Rows are points. To make a cloud, some directions were put in groups of two or more. Within a group, all points are equally far from the middle, so they leave a hole (a ring in 2 directions, a hollow ball in 3). The other directions are filled evenly. Then the cloud was stretched, turned, moved and blurred a little. Count the holes, and give their numbers of directions, smallest first.
In the rows, 128 means zero.

Cloud:
[[171 134]
 [141  83]
 [ 57 108]
 [ 78 168]
 [152 151]
 [111 174]
 [ 80 107]
 [118 114]
 [ 63 204]
 [141 163]
 [165  97]
 [ 75 203]
 [100 192]
 [137  99]
 [ 74  91]]
Holes: 0

Cloud:
[[135 106 151 217]
 [202 120 142  88]
 [166  65 142 124]
 [ 72 173 131 138]
 [137 140  94 192]
 [169 140 111  86]
 [120 168 141 183]
 [134  82 106  71]
 [ 89  91  37 124]
 [154 126 129 151]
 [140 183 149 166]
 [134 154 145 182]
 [164 211  98 176]
 [188 186  93 158]
 [102  51 182 143]
 [135 213  97 118]
 [147  51  85 123]
 [124  94 106 193]
 [147 138 151  70]
 [217 126  82 105]
 [146 189 164 119]
 [140 213  89 139]
 [145 194  51 130]
 [112 187  96 122]
 [ 95  74  88 165]
 [133 200  62  80]
 [120 102 179  80]
 [147  79  88 125]]
Holes: 0

Cloud:
[[132 155 143  69 101 114]
 [ 97 124 170 114 163 205]
 [127  70 111 134  81 112]
 [128 165  83  62 150 137]
 [174  74 164  63 206  99]
 [169 127 196 124  94 107]
 [191 123 106 147  97 125]
 [167 179 163 142 133  66]
 [173 195 152 119 120  63]
 [157 101 175  91  84 105]
 [154 107  77 102 135 128]
 [102 122  79 165 118 136]
 [113 163 189 147  68 104]
 [ 99  79 137 132 188  58]
 [146 120  68 126 107 181]
 [168 161 162 105 180 197]
 [154  63 103 100 191 155]
 [189 130  74 123 168 150]
 [ 85 152 133 162  30 153]
 [184 210 179 123 129 150]
 [ 93 152 139 123 120  70]
 [113 159  92 133 201 182]
 [135 120 118  69 157  48]
 [109 110 167 122 109 247]
 [ 98 117 140 151 201 131]
 [146 150 138 190 159 124]
 [ 69  86 123 157 131 141]
 [ 91 106 166 130 158 209]
 [110 108  82 148 187 126]
 [168  77 115  83 203 159]
 [146  86 118 151 134  89]
 [135  65 189 127 193 162]
 [171 213 100  47 164 106]
 [ 82 148 190 128  76 155]
 [ 69 116 153  81 185 175]
 [129 115 228 160  80 134]
 [163 165 178 151  45 104]
 [141 154 166  50 129 120]
 [162 128 160 170  83  88]
 [152 161  61  94 147 186]
 [ 96 126 171  76 182 194]
 [151 109 126 139 191 196]
 [165 164 176 141 117 220]
 [ 79 136 169 102  75 161]
 [162 199 144  45 166  98]
 [ 97  66 108 123  86 216]
 [153 156 138  45 188 181]
 [145  55 103 135 131 177]
 [169 216 176 138  64 202]
 [162  81 131  90 120 200]
 [175 127 162  93 118 209]]
Holes: 1 (4)

Cloud:
[[186 186 131 164  81  78 177  89]
 [185 133 108  98 138  98 160 151]
 [102 151 146  85  91  89 126  93]
 [130 116  67 153 128 121  65 172]
 [189 123 144 140 159 155 163  86]
 [130 155 218  91 115 166  66 162]
 [171 124  69 113  97  89 109 128]
 [122  92  85 175 165 120  52 137]
 [ 66  47 165 145 181 124 103 164]
 [183  62 130 115 135 202 146  44]
 [116 114 193 142 134 226 124 110]
 [113 118  84  91  68 141 118 148]
 [ 70 157  85 128 105 181 166 107]
 [167  82 137 101  77 106  87 148]
 [125  87 116 107 170  86 128 182]
 [148 123 114 207 133  99 175 133]
 [ 65  48 202 204  91  94 187  87]
 [109 175 156 120 119  51 193  76]
 [184 136 126 126 139  28 103 139]
 [110 203  55 111 171 128 105 136]
 [ 98 149 101 154 200  71 141 137]
 [144 200 163 101 143 143 183 146]
 [179 107 130 128 119 128 160  61]
 [139  72 197 127 105  82 110  88]
 [126  80  72 132 126 174 102 101]
 [143 159 172 187 117 142 160  57]
 [ 92 191 115 167 193 115 122 143]
 [172 185 149  94  94 185 134 146]
 [110 217 190 196  43  66 174  83]
 [ 95  98 102 105 120 109 159 156]
 [ 79  80 135 109  68  66 131 158]
 [113 170  69 161 150  78  71 166]
 [124 127 166 129  93 200 117  55]
 [ 84 145  87 140 144 153 201 122]
 [131  94 184 170  48 132  87 106]
 [174  91 116 147  45 108  84 134]
 [ 74 134 189 172 143  92 179 101]
 [115 206 161 162  81  63  54 155]
 [112 185 190 144 129 159  98 108]
 [217 108  96 100 227 126 118 138]
 [ 78 120 201 124 184 144 148 145]
 [124  80 215 115  66 133 165  76]
 [140 224  81 168 137 148 124  92]
 [134 190 181  77 138 135 181 113]
 [119 221 188 102 169  87 167 129]
 [173 125 153 194 129 134 124  80]
 [103 157 200 179  97  81 127 163]
 [150 148  88 127 102  52  70 140]
 [ 90 151 161 191 213 105  95 125]
 [148 201 106 166 125 103 133 206]
 [109  65 109 140 157 151  39 157]
 [132 221 198 122 124  24 142 117]
 [117  57  78 147 105 152 106 101]
 [ 94 110  92 186  71  76 192 156]
 [167 176 134  78  98 151  69 179]
 [165 103 182 118 143 215 109 128]
 [122 106 212 134 198 195 118 125]
 [154 158 105 186 143  92 184 145]
 [123 212 155 146 114 172 175 118]
 [ 82  65 133 135 112 154  64 140]
 [ 93 154 136 107  99  90  56 147]
 [101 136  76 156 138 134 131  39]
 [183 124 140 161 142  32  45 105]
 [132 121 148 148 120  64  45  93]
 [158 132 157 134 127 139 161 173]
 [ 84  77 149 200 117 161 115 112]
 [185 150 108 194 153 122  76 104]
 [101 101 132 120 186 114  77  56]
 [ 94 151  57 178  83  77 178 142]
 [111 137  62  95 137 126 115 169]
 [ 49 106 172 156  36 149 119  59]
 [ 70  71 121 146  99 152 102 119]
 [128 195 166  82 134 113 144  57]
 [150  25 110 173 149  91 140 185]
 [125 144 216 198  73  62 131  97]
 [ 70  39 127 175 118 190 124 106]
 [171  79  70 100 189 214  46 143]
 [ 70  87 152 200 135 129 173  93]
 [166 158 143 153 170 150  98  35]
 [ 72  70  95 180 120 126 142  80]
 [103  50 230 118 124  87 121 160]
 [107  51  93 179 167  82 138 121]
 [183 141 153 135 131 149  88 137]
 [131 135 199 146 126 148 111  30]]
Holes: 1 (3)
